Each row is a point. A path goes straight from each point to the next, and from the last back to the first. The post is the endless flat space through its rows: a point in 2 columns, a line in 3, a plane in 4, and so on, so that a path can go around it. Count how often the path circles the post. Going back the other way cancels.

Post (2 x 3)
1; 9; 25
-10; -34; -13
Path (32 x 3)
-33; -42; -21
-13; -32; 8
19; -79; -6
10; -33; -13
4; -3; -21
-36; -20; -40
-30; -34; -31
9; 31; 18
23; 13; 17
23; -54; 20
3; -52; 3
26; 17; 43
14; 5; 7
-13; 31; 14
-51; -21; -15
-15; 19; 7
8; -18; -15
31; -3; 20
2; -53; 9
-29; -30; 15
-20; -17; -10
-4; -17; -37
2; -50; -29
20; -80; -10
4; -56; 6
53; 20; 42
5; -10; -6
-8; 34; 12
-41; -23; -5
-11; -35; 4
-4; -14; 26
-25; -28; 0
Times around: 0

Post (7 x 8)
12; 45; 42; -8; -41; 0; -31; -22
-36; 26; 19; -5; 7; -42; -10; 32
3; -7; 59; -26; 12; -35; -6; 20
18; 7; -25; 11; -6; 17; 1; 16
34; -13; -6; -18; 5; -9; 16; -33
-42; -19; 13; -17; 21; -1; 3; 19
13; 15; -13; 32; -9; 8; -20; -32
Path (29 x 8)
25; 27; 12; -19; -45; 8; -12; 28
-45; 35; -39; -10; 3; -29; -26; 0
1; 47; 12; 3; 12; 10; -38; 18
43; 26; -1; -21; 0; -41; -8; -8
7; 41; 36; -36; 19; -28; 7; 40
-43; 17; 86; -3; 5; -31; -4; -4
3; 50; -1; -11; 12; -7; 17; 11
-36; 35; 19; -20; 35; -37; -18; -19
6; 1; 13; -13; 14; -57; -24; -25
-25; 18; -39; -30; -21; -17; 20; 33
8; 20; 18; 32; -13; -39; -68; 13
37; 31; -11; 0; -6; 18; -10; -6
-9; 1; 16; -42; -6; 28; 11; -31
-66; 28; -19; 13; -2; 2; 11; -3
-36; 46; 32; 30; -33; -39; -39; 19
4; 1; -6; 21; 1; -69; -25; 8
-66; -33; 50; 3; -22; 2; -30; -8
14; 37; -6; -47; -57; 14; -29; -1
16; 27; 31; -4; 5; 27; -51; -40
2; 6; 19; -12; 59; -41; 22; 2
-74; 37; 21; 16; -15; -3; -23; -23
-4; -30; 42; 22; -8; -37; -22; -61
-51; 10; 3; -18; -22; 19; -21; -16
21; -34; 6; -8; -20; 27; -7; -13
-29; 1; -12; -12; -35; 15; -26; 9
-47; 28; -17; 24; 35; -54; -23; -28
6; 9; 24; 1; 39; 28; 1; 37
-15; 27; -5; 2; -8; -18; 13; -30
-61; -4; 4; 1; 23; -59; 11; 11
Times around: 3

Post (10 x 11)
1; 35; -5; 37; -25; 6; -32; -42; 18; -39; -2
-8; 5; 26; -15; 7; -17; -1; 27; 15; 10; 23
46; 25; 36; 9; -12; -16; 9; 42; 9; 17; 15
-11; -39; 22; -23; -10; 19; 29; 22; -16; -9; 32
22; -21; 14; -19; -12; -8; -25; -38; 9; -4; -16
-26; 13; -25; -26; -35; -14; 25; 47; 20; 8; 16
6; 10; 31; -17; -15; 44; 24; 25; 25; 12; 30
-37; 13; 33; -12; -58; -12; -15; 3; -16; -9; 10
11; 24; -26; 1; -9; 1; -15; 47; 4; 25; -17
11; -5; -4; 12; 40; 1; 42; -30; -22; -13; -2
Path (29 x 11)
-10; -15; -26; -16; -37; 15; -50; 20; 27; 5; -18
9; -7; -31; -24; -47; -27; 64; -1; 35; -40; -18
-8; -19; 10; 21; 60; 26; 0; 28; 13; -8; 34
-5; -33; -19; -25; -9; -50; -14; -8; 34; 17; 27
-3; 20; 27; -26; -43; 69; -21; -78; 30; -5; 41
84; -7; 11; 49; 6; 28; -2; 39; -35; -47; 28
-64; 47; 2; -42; -3; -18; 5; 36; 33; 27; 3
26; -11; 27; 2; -24; -25; 1; 37; -7; 17; -15
-5; -4; 14; 29; -14; 18; 4; 29; -20; 9; 26
0; 38; -2; 52; 13; -3; -11; 14; -1; 1; 34
-41; 40; 37; 11; -44; 8; -12; -18; 35; 26; -18
15; 0; 11; 19; -34; 2; -46; 32; 10; -2; -32
10; 16; -24; 4; 27; 23; -26; -11; 16; -36; -31
30; -15; 90; 16; 51; 11; 28; -32; -43; -39; 57
-25; 58; -4; -7; -45; 12; -26; -56; 29; 6; -6
18; -16; 19; -11; 11; -5; 22; -4; 18; 43; 4
32; -21; 1; -11; -9; 23; 9; 22; 30; 6; -21
25; -10; -2; -6; 10; -25; -3; 48; 52; -23; 28
6; 78; 14; 13; 22; 36; 21; -43; -4; -3; 8
0; -27; 80; -2; 43; 10; -4; 19; -27; 1; 57
6; 15; -6; 43; 5; -32; -1; -40; 4; 11; 6
54; -3; -1; 26; -30; -10; 52; 8; 21; -27; -2
37; -9; -6; -29; -41; -32; -8; -8; 8; -13; -36
22; 9; -22; 10; -32; 33; -16; 2; -27; -10; -24
8; 25; 27; -5; -17; -8; 11; 22; -4; 15; 61
16; 5; 18; -35; -1; -77; 12; -6; 26; -8; 41
21; 7; -4; -21; -20; -37; 52; -34; 46; -43; 20
-39; -6; -23; -20; -64; 38; -17; 0; 35; -21; -8
-2; 33; -26; 23; 0; -29; -8; 4; 27; 15; -25
Times around: 1

Post (17 x 18)
-12; -7; 10; 5; 26; -12; -7; -16; 16; -11; 26; -7; 15; -21; -9; -18; 0; -27
-17; -38; 17; 5; -25; -15; -31; 1; 6; -41; -15; -16; -15; 29; -5; -19; -21; -2
-9; -5; 4; 14; -3; -55; -25; 10; -2; -39; -60; 17; -17; -11; -18; 19; 14; 12
22; 19; 35; 18; -14; -38; -7; -18; -23; -16; -14; -13; 25; 38; -45; 14; -5; -30
19; 17; -15; -10; 13; 15; -13; 36; 2; -11; 13; 1; -33; 9; -15; -14; -31; -60
21; 10; -11; 7; 16; -5; 66; -26; -10; 12; -1; -24; -41; -26; -30; 21; -1; -16
51; 16; 28; 49; -29; -15; -24; 13; -2; -19; 0; -24; 37; 1; -4; 32; -6; 7
22; -8; -4; 28; 6; 24; 24; -15; 8; 14; -2; -18; -15; 13; -17; 14; 11; -18
17; -33; 6; -20; -27; -4; 62; -35; 69; -52; -7; -35; 10; -8; 19; 28; 20; -33
-19; 30; 10; -7; -8; 26; 0; -25; 6; 38; -10; 47; -1; -20; 3; 3; -2; -4
23; -5; -7; 17; 16; 8; 0; -13; -16; -11; 38; -15; -11; 33; -3; -14; 5; 5
-11; 16; 4; 37; 55; 24; -27; -2; 15; -25; 1; -16; 9; 15; 21; 30; -37; -8
-8; -24; 16; 33; 0; -20; -3; 9; -12; -19; 14; -7; 22; -6; 43; 24; 4; -25
-20; 35; 10; 61; 18; 49; 0; 28; -6; 6; 6; 15; -12; 24; -22; 11; -19; 5
-26; 20; 6; 3; -20; 31; 5; 18; 2; 23; 45; -37; -5; 20; 36; 34; -3; -9
-50; 42; -17; -8; 6; 40; -16; -6; -26; 34; -25; -5; 46; 16; 0; -54; -27; 3
23; -16; 31; -27; -22; -26; 36; -7; 3; 17; 7; -5; 1; -9; -11; 6; 22; -4
Path (31 x 18)
32; 29; -75; 19; 29; 61; 49; -12; 11; -17; 7; -13; 1; -8; -21; -7; -19; -38
-25; 38; 62; -5; -30; -18; -56; 28; -38; 26; 23; -38; 41; 26; -11; 34; -29; -13
22; 10; -10; 37; 14; 36; 9; 21; -22; 14; 16; 11; 15; -11; 10; 9; -11; -38
1; 53; -2; 39; -15; 37; 7; 15; 25; -16; -23; 18; 15; 28; -7; 54; -8; -43
10; 8; 20; 21; 15; -30; 23; 1; 18; 13; 30; -26; 16; 21; -41; -5; 17; -29
-22; 9; -9; -23; 9; -8; -13; -30; -19; 8; 7; -22; 13; 44; 33; -28; 15; -3
-14; 17; 17; -7; -30; 29; 12; 4; 30; -24; -31; -4; 7; 23; -10; 7; 25; -16
36; 21; 9; 22; 45; 4; -29; -6; -30; -49; 41; 2; 6; 70; -51; 9; -16; -113
6; -16; -34; -20; 24; 9; -13; -32; -11; -2; 26; 3; -19; -28; 4; -43; -16; 13
25; -39; -17; 6; -7; -88; 36; -4; -18; -45; 25; -33; -26; 0; -2; -1; 7; -28
-3; -21; 22; 14; 21; -31; 16; -14; 15; -32; 33; -13; -18; 51; -37; 12; 15; -11
-7; -35; 10; 20; 13; -47; 31; -1; -14; -51; 21; 37; -33; 8; -45; 0; 40; -17
0; -23; 52; -4; 2; -7; 16; 38; -31; 9; -3; 8; 7; -4; 4; 11; -12; -34
-33; 53; -6; 38; 2; 23; 37; -27; 65; -45; -87; -10; 10; -14; -25; 57; 19; 29
25; 30; -23; -7; 66; 38; -13; 20; 44; -8; 30; -31; -52; -8; -22; -22; -16; -2
-57; 16; -12; -27; 19; 13; -13; -12; -44; 13; 5; 26; -10; 16; 49; -14; -8; -4
-1; 50; 39; 6; -5; 30; -38; 2; 38; -45; 8; 22; 37; 31; -19; 53; -24; -37
57; -3; -11; 12; -26; 4; 34; -22; -35; 46; 59; -45; 2; 28; -33; 3; 35; -24
17; 51; -17; 3; 1; 14; -35; -7; -27; 34; 4; 12; 7; 16; 42; 23; -13; 50
8; -6; 28; -6; 21; 12; 6; -32; 75; -29; 43; -27; 51; 7; 53; -7; -14; -14
-24; 5; 43; 64; 56; 45; 24; -18; 31; -42; 7; -11; 62; 40; 13; 13; -12; -47
28; -48; 10; 33; -37; -11; -6; 30; 3; -71; -40; -68; 33; 12; -37; -21; -5; -25
-4; -35; 9; 45; -23; 11; 59; 10; 16; -1; -22; 14; -10; -20; -46; 13; 40; 2
-16; -36; 24; 51; -12; -26; 10; -15; -9; -1; 1; -43; 73; 18; -10; -9; -17; -15
41; 61; -34; 23; 55; 28; -24; 34; -10; 68; 12; -13; -15; -16; -2; -3; -42; 1
-9; -3; 49; 8; 23; -11; 30; 11; 51; -41; -12; -21; -2; 62; 6; 45; 42; -6
-11; 62; 4; 5; 40; 24; 1; 5; -40; 40; 6; 11; -32; 10; -61; -1; 3; -20
-14; 13; -12; 2; 5; 25; 5; -13; 57; -55; -16; -26; -4; -23; 10; 28; 15; 30
2; 36; 24; 6; 7; -4; 3; -1; 6; -25; 23; -13; 14; 12; -3; 21; -9; -39
15; 69; -39; -13; 2; -12; -28; -8; 1; 35; -29; -12; -21; -43; 28; 2; -5; 19
-3; 40; -22; -2; -3; 49; 61; -16; 81; 12; 5; -52; 3; 2; 3; 53; 17; 22
Times around: 2

Post (17 x 18)
-14; -21; 18; 13; 13; -27; 65; -13; 53; 11; 24; -14; 10; 7; 35; -11; 21; 19
34; 1; 10; -7; -1; -25; -18; -52; 25; -14; 4; -12; 4; -30; -1; 10; 24; -8
-21; 38; 7; -27; -9; -37; -17; -33; 7; -10; -20; -15; -27; -23; 2; 13; 31; -8
37; 1; 16; 21; 40; -2; 88; 2; 10; 15; -40; -27; -2; -37; 35; -13; 20; -5
17; -11; 2; -21; 14; -36; -16; -27; -5; 12; -26; 10; 24; 5; 17; 7; 10; -8
4; -16; 44; -19; 4; 19; 14; -29; -11; -8; -14; -10; 0; -14; 11; 17; 19; 8
16; -9; -16; 13; -5; -16; -21; 30; -37; -5; 22; -34; 18; 54; -7; 16; -15; 36
17; 24; -31; 0; -26; -5; 23; 1; -55; -3; 26; -3; 15; 54; -37; 20; -3; 10
18; -10; 17; -38; -6; -4; 5; -31; -23; -49; -37; 9; -27; -19; 3; -11; -10; -13
2; -15; -10; 4; 12; -15; -11; -39; -23; -24; 1; -10; -10; -19; -9; 21; 13; -29
13; 9; -15; 5; -5; 11; 6; -1; -38; 26; 11; -32; 17; 58; -54; -21; -31; -3
-18; 13; 6; 31; -6; 9; 61; -10; 42; -8; -33; -26; 18; -13; 30; -1; 5; 8
-12; 15; -11; -38; 22; 0; 9; -31; 3; -38; -19; 1; -2; -15; 2; -12; 23; 1
19; -1; -31; 4; -37; 22; -5; 19; -28; 1; 11; -18; -3; 69; -28; 9; 8; -16
17; 16; -16; 17; -15; 4; 2; 4; -51; 7; 30; -37; 4; 78; 15; 9; -16; 12
11; 12; -18; 7; -35; 17; -9; 18; -36; 9; 28; 8; 0; 27; -7; -6; -21; 3
-2; -2; 40; 47; 57; -9; 61; -25; 67; 7; -26; -1; -10; 0; 36; -10; 7; 24
Path (26 x 18)
44; -36; -8; -5; 13; 21; 45; 22; -23; -3; 6; -20; 8; 34; 20; 24; -10; 26
35; 42; -33; 3; 17; -65; 37; -25; -8; 11; 1; -44; 28; 24; -22; 14; 20; -10
-10; 2; -21; -46; -11; -36; 11; -14; -65; -48; 39; -29; 22; 13; -8; -23; 8; 6
-16; 17; 6; 33; -22; -41; -4; -46; 33; 28; 6; 23; 14; 9; 3; -3; 36; -24
28; -7; -13; 40; -19; 24; 23; 13; -31; -31; -26; -29; 4; 1; 12; 3; 17; -41
67; -53; 33; 27; 15; -56; 37; 4; -22; 38; -34; -41; 0; -7; -7; -6; -1; -2
-14; 57; -7; 14; 11; -6; 12; -39; 1; -6; -18; -5; -45; -1; -19; 13; -3; 0
-30; 14; -9; -32; 36; 8; 40; 23; 39; -1; -7; -14; 5; 49; -13; -8; 2; 40
19; 2; -13; -20; -41; 28; 43; 12; -35; -36; 4; 9; -19; 29; -26; 40; -5; 19
52; 5; -32; -18; 46; 23; 58; -34; -68; 18; 5; 40; -6; 32; -13; -16; 12; -6
25; -19; -22; -14; -40; 21; 8; -18; -29; 2; 23; 17; -10; 18; -10; -10; -20; -14
14; -1; -2; 12; 7; -68; -10; -13; 38; 34; 17; 6; -5; 23; -5; 21; 18; 1
-20; 21; -6; 16; 23; -24; 63; 1; 8; -14; 16; -36; -2; 13; 41; 30; 47; -15
-8; -64; -21; 18; -51; -32; -14; -26; 36; -35; 16; 50; 25; 33; -29; 18; 22; -21
-30; 30; -6; -23; -19; 83; 87; -22; -4; 3; -26; 0; -32; 11; -25; -38; 35; 7
5; 9; -15; -21; 10; -58; -7; -23; 25; 16; 28; 56; 19; 31; -24; 6; 2; 55
78; -25; -29; 43; -13; -2; 4; -18; -33; 45; 64; -75; 47; 62; -10; 18; -6; 13
-2; 7; -7; -3; 33; -11; -11; -24; -4; 15; -49; -33; 41; -1; -9; 9; -31; 6
-45; 43; 27; 2; -30; 35; 22; -29; -9; -32; 7; 10; -18; 3; -16; 0; -40; -17
41; 24; 29; -23; 59; 11; 58; -38; -34; -3; -74; 28; -5; -26; 23; -45; -3; -24
-12; 30; -41; -8; -21; -1; 52; -2; 32; -2; 18; -28; 11; 49; -65; -39; 33; 24
31; -44; 28; 17; -31; -2; 33; -9; 19; 70; 21; -7; 24; 50; -48; 17; -9; 12
16; 15; 15; -53; -52; 55; 33; -23; 8; 17; -10; -14; 23; -20; -41; 11; 19; -43
6; -20; 46; -29; -11; 29; 48; -26; -22; -49; 19; 34; 5; 34; -23; 2; -3; -7
-27; -3; -25; 25; -11; -55; 39; 24; 6; 63; 19; -8; -12; 6; -20; -38; 29; -21
-35; 26; -43; 23; -71; 34; -17; -18; 3; 3; -53; -32; -8; 32; -41; 10; -29; -21
Times around: 4
